Each row is a point. Any point is a mix of the corners, with weights that add up to 1. It lies inside the corners' shape when no weight is negative. Is each point inside? If not, which corners have a negative weight?
In the rows, 128 means zero.

Corners:
(1): [138 129 136]
(2): [117  64  63]
(3): [ 91 161 189]
(4): [106 165 133]
Points:
[102 128 143] => inside
[102 156 158] => inside
[116  75  74] => inside
[122 138 131] => inside

Corners:
(1): [183 163  89 165 183 139]
(2): [127  73 125 181 101 161]
(3): [104 143  82 124 154 176]
(4): [193  89  76 110  75 156]
(5): [143 114  85  88 171 118]
(6): [ 98 183 116  86 207 134]
(7): [ 98 130 113 163 155 100]
Points:
[102 145  95  96 166 143] => outside (1, 2)
[177  95  91 147 122 136] => outside (3, 6)
[143 105 102 148 120 143] => inside
[152 131 105 150 135 176] => outside (5, 7)
[142 140  83 101 149 158] => outside (2, 7)
[139  69  92 131  77 160] => outside (1, 6)
[130 134  95 118 146 147] => inside
[100 144  81  71 166 138] => outside (1, 2)

Corners:
(1): [196 181  55 106 124 182 139 153 159]
(2): [ 66 135 159  95 121  59 157  90 178]
(3): [ 64 104  66 150 158 120 114 146 113]
(4): [173 112 124 152 185 118  91  66  61]
(5): [101 180 181 198 159 153 112 159 162]
(6): [195 121 102 102 116 125 159 142 162]
(7): [169 201  58 162  80  71 182 115 105]
(8): [136 103 124 168 135 172 102  44 132]
(9): [ 77  99 136  94  98 161  80 164 180]
(10): [121 108 194 109 176 192 155 151 105]
Points:
[135 136 107 148 128 135 116  92 145] => outside (10)
[158 151  98 124 123 139 141 136 147] => inside
[121 135 117 126 121 136 139 146 157] => outside (4)
[ 92 131 109 157 152 133 118 143 131] => inside
[103 152 166 155 136 124 180 134 136] => outside (1, 4, 9)
[121 126 107 113 119 112 141 103 137] => outside (5)
[138 150 118 133 128 122 152 122 122] => inside

Corners:
(1): [109 149 111 166  66  38 102 122 128 168 175 140]
(2): [115 224 120 166 115  76 186 131 125 114 170 175]
(3): [203 118 136  99  92 155 108  71 118 187 194 120]
(4): [ 87 169  71 141 151 102  99 116 141 174 180 167]
(5): [143  97 100 123 216  98 160 142 102  84  99  94]
(6): [151 114 110 115  90 183  94 126 109 190 151  55]
(7): [112  65 104 144 132 178 166 126  85 126 138 120]
(8): [ 98 127  75 115 176  56 193 182  86 136 122 173]
(9): [130 179  74 176 115  81 155 139  55 110 159 178]
(10): [200 114 109 133  94 216  81 123 162 146 135 138]
(11): [133  81 130  75 127 135  92 138 111  91 135  94]
(12): [121  60 169 125 182 130 118 153  73 115  95 122]
(13): [102  68 116  92 145 115 124  94  94 140  55 115]
Points:
[137 120 108 121 125 116 120 125 118 133 144 123] => outside (12)
[143  88 118 118 140 129 124 133  99 110 121 129] => outside (2, 4, 6)
[125 126 106 119 125 111 136 121  99 141 149 115] => outside (10, 12)
[102 127  98 138 140 110 135 138 107 134 130 135] => outside (3)
[142 173 102 148 123  71 116 109 130 101 156 153] => outside (6, 7, 8, 12)
[157 119 123 126  89 163  93 109 127 154 154 129] => outside (5, 8)

Corners:
(1): [171  66 134 137 185 135  81 154 100 166 157 111 169 156  70 118 150 131]
(2): [ 89 124 124 205  88 153 129 125 120 156 199 179  97 135 131  62  99  62]
(3): [159 184 134 129 125 104 161  73 176  84  85 122 145 129  77 121 167 175]
(4): [105 180  85 136 122  75 103 149 136 147 128 170 136 155 144  46 171 122]
(5): [113 125 193 178 129 109 161  69 189 170 152 100  89 102 156 115 159 149]
(6): [132 162 138  95 127 123  94 104 172 136 146 128  71 134 151  71  89  83]
(7): [173 186 174  92 198 148 199 167 123 102 131 109 139 140 115  74  77  97]
(8): [103  86 203 113 128  78 114 165 162 119 161 156 137 112  90 125 158  86]
(9): [107 175 184 117 112  87  74 175 102 103 105 138 111 180 157 154 162 122]
(10): [190 101  87  83 130 156 124 169 102  90 144 100  96 146 178  96 138 105]
(11): [196  79 173 128 185 156  74 123 114  73 145 132 171  87 104 107  78 158]
(12): [139 154 111  75 137 159  82  88 167  62 199 130 177 108 125 163 175 119]
(13): [145 151 155 128 101 138 120 110  99 173 186 200  95 121 148 136 135 142]
(14): [124 165 134 117 157 141 104 174  95 170 102 124  83  69 126 110 133 155]
(15): [123 155 163 124 214 152 167 152 117 102 136 188  91 155 153  93 107  48]
(16): [ 68  96 173 101 131  77  83  88  85 104 176 105  84 177 162 105 153 149]
(17): [192 189 108 131 110  76  78 152 105  80 145 151 142 117 130 140 151  88]
(18): [118 101 161 128 111 143 126  95  74 151 120 188 185  65 140  99 102 101]
(19): [110  66 109  97 190 102 184 190 190  72 174 159 180 121 124 173  64  61]
Points:
[141 149 138 118 148 122 119 132 131 108 147 149 123 130 133 114 130  99] => inside
[138 123 148 124 143 130 108 131 125 116 149 144 136 111 124 110 124 118] => inside
[124 145 158 128 138 114 107 131 124 131 143 150 128 128 124 124 137 126] => outside (10)
[118 170  85 107 121 110 147 172 142 122 132 183 152 169 129  83 144  71] => outside (5, 11, 14, 16, 17)
[121 145 140  91 158 106 105 162 133 102 127 127 128 114 163  95 126  98] => outside (1, 2, 3, 13)
[143 128 133 113 152 118 117 142 107 104 141 158 131 157 135  93 102  95] => outside (5, 8, 12, 14)

Corners:
(1): [150 121 127  96 135  74 148 125 119 180 119 160  43  93 135  37  96  77
 122 152]
(2): [194 199 209 164 128 156 171  90 152 144 116 122 199 155 161 112 121 162
 172 120]
(3): [ 96 113 195 153 130 143  76 153 154 166 117  88 137 171  89 107 128  97
 137 167]
(4): [168 216 109  78 178  81 112  93 148  79 141 153 112 127 163 131 105  52
 162 122]
(5): [117 134 116 167 141  69 130 148 174 100  94  73 142 158 147 138 145 152
  93 130]
(6): [ 87 153 182 198 177 145  84 163 113 158 122  98 141 145 174 154 160  91
 173 176]
(7): [138 180  99 167 159 121  99 125 114  37 127 214 157  51 181 167 134 169
 147 176]
(8): [154  93 154 110  80  81 131 143 151 157 127  75 141 113  94 109 139 153
 176 104]
(9): [165 194 106 102 135  50  86  75  87 117 154 111 153 131 120 122  95 163
 174 141]
(10): [155 140 124 203 180 136  73  71 144 159 101  86 165 130 183 116 114 177
  90  73]
(11): [135 101 167 123 149 158  78 182  79 133 105 121 107 180  95 153 179 154
 201 157]
(12): [108 135 105 132 123 148 120 189 150 104 190 116  63  79 100 177 134 134
 128 170]
(13): [107 118 194 201 180 170  42 167  67  79 197 169 116 123 190 170  99 127
 153 104]
(14): [118  61 106 199  88 146 122 110 174  94 150 153  86  80 133 173 152 174
 124 170]
(15): [161  57  96 121 180 120 105 110 202 173 123  64 131 165 151  73 137 110
  92 156]
(16): [137 102 112 161 172 152 180  72 163 125 147 158 123 136  93  66  86  95
  74  91]
(17): [193  91 171 197  94 128  71 194  81 105 171 170 125 122 103 164 181 159
 181 183]
(18): [119 105  75  87 131  91 100  81 133 127 175 139  72 144 116  43 151 145
  79  75]
(19): [127 133 215  97 122 148 129 159 100 161 126  97 135 181  85 149 118  38
 149 165]
(20): [111 179 129 116 141 154  66 157  72 137 179 201 139 174 121 150 101 111
 178 128]
(21): [133  82 125 140 140  80 135  78 174 165 179 165  69  66 113  91 143 187
  87 117]
Points:
[148 131 151 148 137 128 112 130 124 129 143 135 129 136 125 124 133 134
 146 138] => inside
[152 139 131 153 153 113 125 113 146 133 124 123 123 114 141 128 133 135
 126 154] => outside (3, 8, 13, 18, 20)
[135 114 140 148 143 121 109 125 152 134 140  96 126 142 124 125 137 134
 125 136] => outside (1, 7, 20)
[141 148 135 136 133 115 110 127 131 121 144 126 134 129 134 124 117 119
 145 130] => outside (11, 21)
[132 132 156 144 133 120 113 101 130 145 121 125 146 146 124 105 116 145
 127 110] => outside (4, 6, 12, 15, 17)
[124 121 137 164 129 134 109 132 117 120 151 139 126 130 124 141 140 161
 137 129] => outside (1, 3, 4, 15)
[148 134 133 158 145 106 113 101 139 112 134 143 138 107 153 113 123 137
 125 130] => outside (11, 12, 20)
[128 125 135 153 147 127  94 136 123 119 149 139 112 123 132 135 134 130
 134 146] => outside (2, 8)

Corners:
(1): [ 99 146 117 161  84 118 177 159  90 111 152  56 119 144  83 138 152 171
 138 139]
(2): [203 127  61  94 131  70 134 176 210  75 122 149 200 119 124 142  95 134
  58 160]
(3): [125 176 153  94 150 118 117  61 124 126 187 167 118  99 148 193 145 184
 153 162]
(4): [188  62 104 170 164 123 103 161 169  74 110 139  85 136 126 121 180  49
 133  82]
(5): [ 82 165 109 138 138 159  89  70  63 156 134  77  56 118  58  63 170 105
 133 158]
(6): [ 91 180  81 132  97 104  80  65 183 157 177 204 171 165  69 179 121 123
  97 111]
(7): [113 126 154  94 151  52  98 125 149 138 128 108 173 165 132  90 196  78
 118 109]
(8): [117 165  90 150 110 186 121 126 132  85 162  86  99  54 175  72 163 128
 126 216]
(9): [136 133  91  86 156  73 148  57 137 123 162 141 172 162  98 168 146 146
  54 116]
(10): [110 169 115 100 148 163 109 110 130 174 164 123 145 130 190 144  84 173
 120 157]
(11): [178 167 102 137 108 106  98  84 118  85 150  96 153 127 175 137  94 135
 141 155]
(12): [122  85  99 137 148 115 134  97 141  96  92 122 108 177  43 107 102 135
  74  96]
(13): [109 162 186 112 130 159 182 152  63 133  87  60 118 122 192 143 113  93
 122 132]
(14): [138 162 111 138 130 130 161 159 142  73 148 156 170  95 164 135 111 139
 134  99]
(15): [176  94 187 151 127  63 148 138 104 131 138 119 178 105 148 104  93  68
 128 124]
(16): [135 175 131 129  70 155 103  42  78 144 189 180 151 163 160 213 167 194
 160 156]
(17): [ 74 131 172 163 101  84  80 173  93 130 101 116 159 132 199 143 153 130
  86  74]
(18): [154 101 112 176 151  98 164 127 177 146  95 111  99  87 111  74 135 138
 109 128]
(19): [177  99  88  77  65 142 123 115 149 123 141 128 134  46 153  68 115  65
 143 172]
(20): [162 159 196 159  51 146 125 102  67 157 198 121  41 129 131 118 157  98
 149 161]
(21): [ 86  93  84 125 117  82 107 128 130 168 118 179  89 121 126  83  81 142
 130 190]
Points:
[135 132 133 123 125 106 128 117 121 130 133 124 139 133 132 131 129 116
 118 126] => outside (8)
[121 133 124 133 127 108 118 115 125 130 132 125 124 124 131 120 136 130
 117 134] => inside
[178 117  93 118 130 136 148 129 144 110 124 122 123 101 139  97  95 110
 113 164] => outside (1, 3, 6, 7, 17)
[128 136 128 136 127 112 120 114 121 125 138 125 133 136 131 132 139 125
 117 128] => outside (19)
[132 130 112 129 124 111 124 119 129 121 131 116 136 131 122 111 133 113
 106 133] => outside (3)
[113 165 151 150 103 113 124 128 115 134 148 132 147 133 163 148 126 162
 126 135] => outside (4, 5, 9, 19)

Corners:
(1): [125 117 135 137 148 128 148 119 155 114 131 127 126 122 124 128 126  99
 130 130]
(2): [126  99 102 120 126 141 149 129 115 123 129 108 142 131 132 135 134 134
 139 128]
(3): [118 136 145 138 107 144 111 114 142 121 118 114 121 130 133 249 100 145
  84 134]
(4): [121 121 144 128 119 125 118  87 115 122 136 118 118 112 133 122 111 132
 138 153]
(5): [122  94 137 140 113 142 125 121 119 108 151 118 120 109 137 123 113 101
 121 132]
(6): [132 104 131 134 140 124 130 129 124 119 124 123 121 117 106 125 134 125
 121 121]
(7): [109 137 131 109 126 120 153  92 111 118 121 125 146 113 132 125 111 152
 101 122]
(8): [133 139 100 138 119 128 131 131 117 135 159 125 130 133 134 111 119 120
 118 120]
(9): [133 128 146 137 121 153 131 132 118 116 121 122 141 123 137 119 131 155
 122 122]
(10): [110 136 119 122 130 134 117  97 123 116 122 124 110 115 133 123 109 131
 136 115]
(11): [142 158 139 129 124 137 128 129 135 151 120 217 130 112 100 117 135 127
 130 116]
(12): [145 145 138 161 138 161 135 117 135 127 132 124  92 103 125 120 116 141
 143 124]
(13): [108 115 130 111 116 126 159 141 114 152 147 127 149 125 121 103 186 111
 136 128]
(14): [130 141 120 120 109 135 131 131 110 204 129 130 135 157 120 131 124 130
 127 126]
(15): [133 109 123 142 109 124 136 132 109 150 134 126 135 113 137 110 160 107
 138 120]
(16): [125  72 143 154 112 131 128 125 127 127 166 119 145 138 133 130 135 137
 131 122]
(17): [117 125 134 131 143 135 127 111 118 112 129 118 151 110 116 154 104 141
 136 120]
(18): [124 115 124 146 111 119 136 129 132 130 123 118 135 133 105 130 115 131
 134 126]
(19): [118 138 140 144 110 130 135 142 129 219 134 151 120 128 122 124 127 150
 118 170]
(20): [135 132 135 112 121 129 136 134 129 118 146 120 138 111 134 120 111 133
 127 123]
(21): [135 143 111 129 109 139 130 104 139 138 123 134 150 104 129 115 131 125
 115 121]
Points:
[124 121 132 135 121 134 132 121 126 131 133 125 134 121 125 141 126 131
 125 127] => inside
[123 121 128 130 119 129 132 122 123 135 131 130 134 123 124 129 126 127
 126 127] => outside (12)
[121 115 131 132 122 132 132 121 119 133 136 114 129 125 129 135 121 129
 127 130] => outside (11, 21)
[127 126 125 132 121 132 133 123 124 130 137 124 130 122 127 125 121 130
 128 126] => inside
[124 119 133 138 119 131 128 115 130 132 121 143 136 117 120 137 123 131
 122 131] => outside (8, 12, 13, 14, 20)
[128 118 131 134 125 134 134 124 121 123 137 124 136 126 123 139 123 130
 127 122] => outside (10, 19, 21)

Corners:
(1): [127 119 113 131 120 119 127 104  80 122 153 149 117  99 132 131 142 138
 136 120]
(2): [117 142 107 147 132 136  45 145 131 133 146 145 133 111 143 108 157 121
 136 119]
(3): [125 110 166 121 113 144 121 116 129 120 111 139 108 114 127 141 148 135
 138 111]
(4): [112 138 162 126 107 129 173 128 130 124 148  78 135 196 148 135  86 118
 150 123]
(5): [126 141 116 164 108 136 132 145 138 144 128 142 126 127 126 109 136 104
 149 128]
(6): [142 113 121 155 174  91 150 122 140 140 153 154 117 104 146  66 100 120
 118  98]
(7): [125 118 204 143 121 115 137 111  99 139 147  81 116 202 140 152 113 115
 149 187]
(8): [120 112 101 140 249 125 151 127  58 145 141 134 149  94 106 147 169 138
 135 105]
(9): [122 116 114 156 124 136 136 140 140 112  82 124 114 103 151 148 113 114
  66 130]
(10): [133 123 115 177 126 120 123 122 120 127 111 119 134 116  98 123 161 147
 150 116]
(11): [141 109 120 141 152 115 116 129 113 131 123 141 139 166 135 119 167 123
 146 101]
(12): [149 109 124 152 164 105 140 111 117  97 146 158 118 110 142 103 123 129
 148 126]
(13): [129 117 132 146 135 130 162 119 123 125 141  98 112 116 146 126 152 105
 134 132]
(14): [151 115 115 120 126 134  95 119 143  73  78 144 120 124 106 129 152  98
  87 125]
(15): [139 171 130 115 154 124 127 101 142 116 100 148 121 119 130 150 125 128
  71 131]
(16): [140 101 119 113 110 143  60  99 134 149 120 158 139 126 157 123 141 123
 157 142]
(17): [132 114 146 142 119  93 158 123 110 125  78 107 134 117 137 139 141 112
 137 143]
(18): [ 83 120 113 129 112 121 111 111 144 139 154 113 127 161 147 163 127 115
 130 146]
(19): [136 159 139 128 117 139 125 132 136 129  76 148  85 144 139  88 119 151
 139 108]
(20): [102 107 123 150 119 132 151  99  98 129  95 135 136  97 146 119 156 133
 140 134]
(21): [131 146 118 127 112 117 132 130 122 134 143 138 128 116 125 126 140 143
 122 164]
Points:
[127 123 129 138 134 122 139 117 122 125 121 128 122 127 134 132 132 124
 124 129] => outside (2)
[136 131 121 148 141 118 129 128 115 120 121 132 126 120 128 117 142 124
 124 125] => outside (3, 16, 18)
[127 126 137 137 115 128 124 118 132 125 128 125 119 142 142 125 125 121
 130 134] => outside (8, 17)
[131 126 131 134 142 119 125 121 123 126 123 129 122 121 135 129 128 124
 123 129] => outside (5, 11, 20)
[133 124 131 139 139 119 137 121 120 127 124 128 123 126 130 128 133 124
 127 130] => outside (2, 20)
[115 125 121 126 148 136  92 109 125 130 130 162 108 120 142 129 123 126
 118 132] => outside (4, 10, 11, 13, 17, 21)

Corners:
(1): [ 97 124  99 149 160  88 126 126  73 137 183 102 124 115 149 234 110 114
 101 113]
(2): [122  75 158 138 109 139 103 112 102 126  74 117  61 155 163 119 104 149
 134 156]
(3): [ 97  67 149  93 144 134 141 124 125 134 176 124  72 108 145 192  77 126
 154  83]
(4): [173 160 137  67 165 131 160 128 136 124 112  75  77 147 130  91 227 131
 138 167]
(5): [ 85 100 128 143 176 145 146  86  94 181 114 154 120 163 138 109  92 115
 130 129]
(6): [132 129 131  94  96 137  93 132  96 125 108 140 134 164 143 107  97 121
 125 137]
(7): [ 86 249  76  98 166 127 151 127 142 144 165 145 159  79  32 108 136 161
 138 149]
(8): [ 77  83 117 110 112  98 143 143 109 215 106 139 134 150 143 159  84 135
 136  86]
(9): [182 111  96 159 136 137 110 136 183 110  90 125 101  91 152 106 119 115
 161 165]
(10): [135  89 108 105 108 160 123 121 154 114  72 110 148 107  70  84 108  94
  66 125]
(11): [137 112 184 118 117 136 148 150 175 203  68 142 125 179 135 100 194 128
 158 123]
(12): [110 110 151 180 104  50 133 123  86 207 199  99  93 111 132  84  60 112
 155 123]
(13): [163  86 119  91 135 144 146 148 133  91 101  84 159 127 113 106 182 143
 130 128]
(14): [131 124 121 134 101 110 144  88  93 146  83  71 149 173  85 163 117 106
 136  59]
(15): [166 232 123  91 101  76 152 130 132 128  74 137 173  89 132 113 144  98
 135  89]
(16): [162  76 150  87 138 160 118 149 119 131 106  14 115 126 159 102 119 137
 112 132]
(17): [212 120 164  63 144 124 142 125 145 116  97 122  83 136 148 147 169 156
 141 168]
(18): [167 127 147 100 172  93  82 141 131 120  99  84  92 106 171 111 109 106
 154 163]
(19): [ 94 122 149 109 151  37 187 147 191 180 186 149 128 231 113 156 125 144
 149  77]
(20): [156  85 127 117 139 114  71 127 189 131 105 137 131 143 155  80  99 105
 100  81]
(21): [126  96  92 139 116 148 100  14 150  71  88 110 150  93 129 120 146 111
 130 149]
Points:
[128 118 136 113 130 111 131 121 123 148 122 109 123 139 129 125 121 123
 130 118] => outside (9)
[140  87 133 121 140 121 120 132 119 150 125 114 105 142 137 133 116 107
 134 120] => outside (2, 7, 15, 16, 19, 21)
[141 106 137 125 129 110 126 124 130 148 107 110 118 141 146 118 123 117
 133 125] => outside (3, 7)
[136 110 129 117 133 120 121 125 140 139 113 115 126 134 131 118 124 121
 125 116] => inside
